Rows are points. The last column is the point's height on a tilted bowl or saddle (a function of degree 2), plus a little noise. Count its main directions that bend up, bend down and stay straight.
In the rows, zero is written as 128.

Points:
[[ 95  82 140]
 [107 164 150]
 [118 131 122]
 [153  93 138]
 [ 69 156 166]
 [151 165 165]
 [130 125 122]
 [ 29 146 224]
 [133  47 178]
 [113 156 139]]
Directions: 2 up, 0 down, 0 straight

Points, 15 rows:
[[124  89 167  88]
 [148 126 170 101]
 [ 92 180 147  99]
 [140 127 145 109]
 [108  75  89  82]
 [ 92 144 113 105]
 [ 88 155   7  39]
 [104 125 149 107]
 [194  99 152  71]
 [113 144 112 110]
 [122 139 173 105]
 [197 148 102  74]
 [156 147 118 104]
 [ 85 142 133 104]
 [119 118 124 109]]
Directions: 0 up, 3 down, 0 straight

Points:
[[162 124 169 206 101 181  89]
 [108 176 169 145 156 200 103]
 [126 137 155 171 166 152 111]
 [106  69 142 151 186 217  96]
 [ 78 102 117 109 171  58 113]
 [102 167  90 191 100 138  90]
 [149 119 105 139 148 127  98]
 [143 148 116  71 123 152  99]
 [ 95 118 125 150 127  66 103]
 [ 63 146 131 142 128 110 116]
 [ 11  94 110 184  75 138  48]
 [156 111 140  95 190 126  95]
 [146 130  77 123  94 106 100]
 [123 119 139  46  90 128 101]
 [196 106  84 117 116 159  65]
 [181 124 159 191  88 165  88]
 [183 152  66  76 174 106  55]
 [189 153 168 141 150 138  94]
 [ 66 124 195 111 150  84 115]
 [114 105  43  99 225  22  60]
 [102  67 142 144 113 128  87]
 [155 125 180  60 111 136 115]
 [153 142 208 144 110 128 104]
 [138 100 178 121 166  90 100]
 [235 155 171 156 127 132  69]
 [ 87 161 117 125 178 134 124]
 [108 150 173 133 143  81 113]
 [135 138 199 112 145  91 116]
 [110  50  86 111 110 146  65]
 [107 150 135 167  91 172  91]
 [171 142 142 145 128 109  99]
 [128 143  39  57 111  61 101]
 [154 100 125  98 137  84  96]
 [109 106 178 114 147 138 118]
 [169 171 127 105 118 103 106]
 [103 167  90 146 121 125 107]
 [ 99  70 189 137 122  85  74]
 [ 93 134 233  61 137  75 121]
 [155 120 139 108 110  90 107]
 [ 39 183  78 160  83 210  31]
 [163 144  95  63 142  74 101]]
Directions: 0 up, 3 down, 3 straight

Points (64 x 9):
[[123  72 116 133 138  98 103 174 110]
 [ 66 114  80 176  90 114 112  63 120]
 [170 132 110 149 102 165 116 181  87]
 [147 127  68 138 121 156 148 137 114]
 [188 104 141 120  79 125 112 103  85]
 [100 146  68 113 156 122 110 105 122]
 [142 183 108  86 150  96 119 128 119]
 [205 194 140  77  51 105 101 128  51]
 [ 53 146 177  88 107 157 110  85 175]
 [191 105 118  96 109 192 249 173 125]
 [ 54 149 159 113 195 146 108 103  99]
 [157 142 182 215 152 127 156 160 178]
 [152  64 192  94  92 149 111  57  50]
 [108 127 160 139 100 165 121 182 143]
 [145 155 148 100 148  94 165 189 124]
 [179 107 102 128  83  87 109 127  79]
 [151 149 144 144 100 119 138  97 131]
 [114 167 100  91 202  92 154 182 144]
 [ 58 140 159 114  84 146  56 148 133]
 [182 122  72  81 154 163 122 118 125]
 [136 146 141 117 187  76 174  61  98]
 [156 134 119 170  60 119  79  40 144]
 [228 155  40 136 116 165  86 140  18]
 [ 82 149 105 185 174  74 160  69  73]
 [116 125 158 164 108 142 104 118 144]
 [164 132  41 140 161 162  79 109  63]
 [156  62 108 152 120 105 131 148  88]
 [141 103 143 166 138  97  67 125 112]
 [ 51 107 104 103 172 169 146 145 170]
 [166 116  87 112 163 155 143 174 137]
 [122 132  98 176 185  61 197 162 114]
 [150 110 161  65 146 107 125  92 119]
 [ 98  90 124 157 127 138 199  92  91]
 [130 173 151 203  74  99 138  94 152]
 [115 115 133 188 171 121  67 118 111]
 [147 230 123 126 181 246 183  83 133]
 [ 87  76 143 147 179 127 113 102 107]
 [ 52 106 195 135 178  83 124 176 168]
 [134 155  94 140 100 193  51 121  85]
 [ 96  96 118  71 139 139 147 102 166]
 [216 159 167  77 142  88 108 142  72]
 [199 185 146 169 114 131 126 226  30]
 [162  42 179 228 113 136 167 111 101]
 [159 178 148 122 121 116 189 106 102]
 [ 57  96 134 119  96  43 157 104 161]
 [121 160 174  79 145 201 126 193 139]
 [141  77 178  82 163  71 198 113 120]
 [144 140  91  84 136 161 132 171 127]
 [145 128 109 107 155 151 137 221 118]
 [ 95 126  82 183 124 118  85 117  96]
 [131 125 129  79 123  74 159 144 152]
 [131 125 110 163  99 161 130 207  92]
 [147 123  82 126 176 142 134 100 126]
 [176 192 216 190 161 127  95  85 137]
 [117 116 125 148  92 144  58 144  90]
 [123 219  96  90 168  31 203 105 106]
 [136 206 142 135  39 153  97 209  26]
 [149  83 152 114 123 101 160 139 121]
 [143 137 127 187  78 125 149  86 129]
 [114 171  79 133  79 152 102 173  80]
 [ 85 166 141 156 115 134 143 115 145]
 [184 133 101 178  77 126 138 148  77]
 [ 85  83 114  62  88 171 174  96 197]
 [ 99 176 104 126 130 171 177 125 146]]
Directions: 3 up, 4 down, 1 straight

Points (64 x 9):
[[122 117 131  95 129 132 156 180 132]
 [202  85 168 174 116 106 186 132 140]
 [ 99 107 145 175 114 124 125 159 126]
 [205 113 176  98  97 125 151 124 117]
 [124  72 116  96 142  73 103 176 123]
 [113 162 142 164  96 117  72 104 160]
 [107  81 143 170 141  99  78 114 154]
 [114 139 125 104  92  96 133 158 145]
 [104 174 117 106 204  60 134  69 197]
 [120 135  90 165  77  61 181 172 134]
 [121 175 154 149 120 140 167 109 156]
 [ 71  73 126 198 100 141 129 127 129]
 [204 124 129 124 157 115 111 127 108]
 [127 105 203 164 124 130 129  44 147]
 [123 110 203 102 143 147  83 111 166]
 [110  86  65 189 129 117  90 130 148]
 [135  84 236 102  93  48 110 161 229]
 [ 37  72 109 173 159 113  88 140 120]
 [118  83 102 146 112 124 109 179 108]
 [132 101  53  80  64 104  70 139 154]
 [132 134 101 113 101 153  95 130 154]
 [106 132 159  76 111  88 184 137 149]
 [120 136 174  70  92 144  54 103 156]
 [139 149  33 166 163 110 103 154 165]
 [ 88 104 173 113 150  76 111  87 198]
 [131 193 132 109 126 113 107  88 145]
 [148 132 163 154 136 125 154 136 151]
 [ 70 127 131 155  92  93  69 188 174]
 [145 135  16 105  67 188 110 114 202]
 [102 151 138 122 109 136  99 112 154]
 [165 175  58  64 119 131 124 109 145]
 [170 115  97 106 113 249 180 110 198]
 [210  64 138 147  83 159 153 126  97]
 [159 119  89  94 166 129 133 133 127]
 [144 165 165 122 133 137 109  77 125]
 [149 141 153 112 121  66  84 144 175]
 [167 128  72 108 148 162 103 135 133]
 [ 72 116 114  94 155 117  50  95 212]
 [ 66 124  78  84 133 150  90  98 188]
 [127 149 132 113  87  77 142 142 143]
 [ 90 120 144  94 120 136  83 107 167]
 [164  76  98 155 101  92  93 126 113]
 [208 148 154 161 151 129 146 121 129]
 [128  65 145 174 128  80 118 146 121]
 [135 168  80  93 117 154  83 128 175]
 [150 180 139 169 171 191 142  86 152]
 [136 109 133  81 201 130 193 122 194]
 [125 122  76 150 177 116 120 114 154]
 [113 124  91 100 101 132  89 159 157]
 [113  99 104 184 137 191  98 144 121]
 [ 90 196 112 222 171 127 132 194 104]
 [ 80  88 167 139 113  63 104 151 168]
 [141 192 119 104 141  87 167 131 162]
 [209 127  90  87 101 150  91  59  71]
 [199  96 130 133 127 102 120 146 100]
 [122  98 120 120 145 135 137 112 149]
 [123 139 122  80 154  87 183 164 148]
 [164 160 156 154 157 153  49 137 113]
 [152 180 156  58 123  90  84 195 208]
 [121 156  75 200  72  76  88 154 223]
 [118  95 164  95 155 117 142 144 165]
 [147 116 105 122 103  85 115 129 135]
 [108 188 161 147 154 211 157  90 146]
 [116 100  98 161  85 150 185  69 189]]
Directions: 3 up, 3 down, 2 straight

Points:
[[143 149 147 116 132 169 119 171 145]
 [172 102 138 102 133 163 138  96 135]
 [ 95 116 105 106  78  79 198 122 174]
 [150 191 147 114  69 155  96  89 200]
 [ 75 118 160 153  61 155 133  86 195]
 [113 102 138 127 217 102 191  86 190]
 [112 147  49 156  95  85 152  62 125]
 [117 144  95 154 138 190  90  96 141]
 [185  87 113  74  99 102  99 103 103]
 [134 186 143 151 101 140 122 107 163]
 [ 52 186 205  64 113 101  76 128 249]
 [ 96 123 151 188  96 185  73 153 162]
 [107 118 160  76  42 140 135 146 202]
 [158 139 133 135 108 141 185 148 170]
 [155 191  41 186 114 147 135 107 154]
 [129 127 117 157 141 166  79  66 125]
 [182 100 142 161 124  87 164 104 130]
 [ 93 140 115 170 128 165 109 249 152]
 [ 86  94 131 141 111 112 155 132 125]
 [120 122 129 119  96 161 169 145 150]
 [ 77 114 142 111 120 112 116  72 153]
 [107 129 171 146 157  30 139 186 128]
 [ 99 107  97 117 107 171 121 115 119]
 [102 177 127  98 144 147  81 199 121]
 [143 107  96 143 166 141  39  90  95]
 [ 85 119  92 148  87 117  97 166 102]
 [118 129 168 224 190 130  57 191 193]
 [166 160 106 102 135 196 136 143 140]
 [112  88 115 139  74 193  72 144  95]
 [191 161 109 227 124 126 176  95 126]
 [138 102 150  84 134 184 177  55 183]
 [170 131 164 180 175 130 153 117 143]
 [144 153 138  75  92 148 118 203 137]
 [ 94 199  78 152 128 176  89 125 155]
 [143 135 156  94  91 151 177 115 197]
 [152  85 187 146 169  67 156  57 149]
 [149 227  88 127 115 124  75 114 131]
 [141 108 166 101 170 157 165 119 171]
 [ 71 124 120 137 188 202  89 161 124]
 [142 116  58 109  70 176 200 184 152]
 [111 188  92 199  94  99  47  85 124]
 [137  66 191  93 116 174 116 124 104]
 [161 151 159 140 105 139 163 116 167]
 [161 198  79 124 194  91 159 104 129]
 [127 169 137 161  89 121 118 223 181]
 [151 172 133 142  62 125 128 165 184]
 [145 153  72 131  91 155 143 160 148]
 [111  95 116 178 129  61 175 164 136]
 [148 114  93 138 149 104 148 150 127]
 [ 84 138 150 150 143  92 143 105 134]
 [145 197 104 120  39  43  91  89 123]
 [145 126 196  94  87  43  89 169 117]
 [ 99 103 114 116  92 205 137  89 136]
 [142  86 132 127 156  78 139  83 129]
 [ 92 154 122  91 166 160 131 165 120]
 [140 108 169 134 201 149 120 141 159]
 [146 143  83 175 130 156 136 119 140]
 [113  94 164  62 109 209 183  75 182]
 [157 141  87 134  49  62  61 111  72]
 [ 98 158 135 144 132 187 102 165 152]
 [151  73 169 106 188 143 152 106 164]
 [107 113 122 114 134 136 159 115 139]
 [146 184 140 152 100 131 172 128 172]
 [103 132  89 147 170 156 170 179 120]
 [146 169 130 182  74 115 175 147 192]
 [114 149  67 102 146 129  69 148  85]
 [203 143 109 173 105 102 139 109 118]
 [102 113 194 147 114 173 197 132 172]
 [137 161 105 149  98  91 170  77 144]
 [149 177 107 189 106  23 122  83  42]
 [120  98  35  85 131 118  96  63 133]
 [102 174 116 105  77 171 170 118 180]]
Directions: 4 up, 3 down, 1 straight

Points (66 x 9):
[[120  93 210 187  62 178 191  84  31]
 [120 126 198  63  91 141  68 102  94]
 [155 130 131 139  97 141 129 169 119]
 [122 178 166 186  28 181  45 120  60]
 [151 124 149  23 114  86 143 132 101]
 [118  89 116 158 132 187  14 166  57]
 [ 70 114  55 178 210 118 114 155  76]
 [103  82 120 210 145 139 102 126  98]
 [202 203 156  80  89 159 210  72  88]
 [129  95 141 114 142 107 176 186  90]
 [163 107 118 135  82 169  75 175  97]
 [ 98 128 152  97  70 172 147 111  96]
 [ 93 190 182 124 140 183 178  80  82]
 [208 138 130 150 229  85 155 104  53]
 [140  90  92 125 116 170 145 103 106]
 [121  97 111  68 230 124 161 174  34]
 [109 126 171 109 149 104 111  59 114]
 [104  92 108 115 165 142 103 197  83]
 [134 110 122 108 132 156  66 142 109]
 [155 130 152 157 127 238 182  93  78]
 [102 159 175 175  93 134 147  70  94]
 [170 133 130 159  30 137 171 169 101]
 [126 166 155 171 191 130 140 121  94]
 [117 111 116 151 113 156 174 114 104]
 [156 143  81 120  71  49 168 143 103]
 [162 190  64 111 113  88 167 101  99]
 [ 76 112 117 100 162  86 134 181  94]
 [ 79 155 106 194 193 151  81  68 105]
 [111 157 146 114  90 137 127  99 124]
 [199 104 136  93 137 201 141 184  92]
 [ 93 132 139 165 152 193 171 151  81]
 [169  78  68 120 111 151  96 145  98]
 [184 159 144 113 128 118  41  68 127]
 [177 194 133  80 116 214  82  87 129]
 [130 149 125  94  82 145 148 116 121]
 [149 172 101 200 115 100 130  85 109]
 [145 176  98 111 119 116 134 152 126]
 [156  86  83  86 144 128 131 145  99]
 [153 166 119 100 192 115 177 117  86]
 [136 134  70 123 153 150  72 146 112]
 [121  75 101  86 156 175 107  95  98]
 [ 55  67 164 128 180 143  88 153  57]
 [ 96 137 103 157 137  68 168 200 101]
 [102  88 149 105  63 161 158 159  85]
 [191 118  56 111 224 182 132 180  43]
 [126 134  90  92 142 111 147 109 117]
 [ 88 105 180 167 155 161 174  88  72]
 [136 121  70 170  69 177 149 110  92]
 [179 123  66 146 155  16 123 121  91]
 [ 94  79 121  69  95 117 145 203  82]
 [187  90 114 130 188 131  84 202  64]
 [ 82 169 124  56 113 152  86 126 129]
 [ 94 188 127 165 150  93 143  57 115]
 [171 153 117 125 149 138 113 151 119]
 [141 126  96 142  85 150  85 148 114]
 [121 184  45 175 173 111 106 154  87]
 [ 71 162  98 107  66 147 108 135 115]
 [179 170 125 128 107  89  84 189 130]
 [108  95  91 161 129  84 114 149 119]
 [147  97 144 147  78  66 137 151 111]
 [167 139  84 189 175 137 166 101  87]
 [114 199 139  66  84 187 159 111 114]
 [130 110 191 130 153  98 127 118  97]
 [ 78 115 187  91 119 119  50 153  93]
 [ 91 159 148  92 123 128  91 166 128]
 [ 87 121  91 200 131 118 148 150 106]]
Directions: 0 up, 5 down, 3 straight
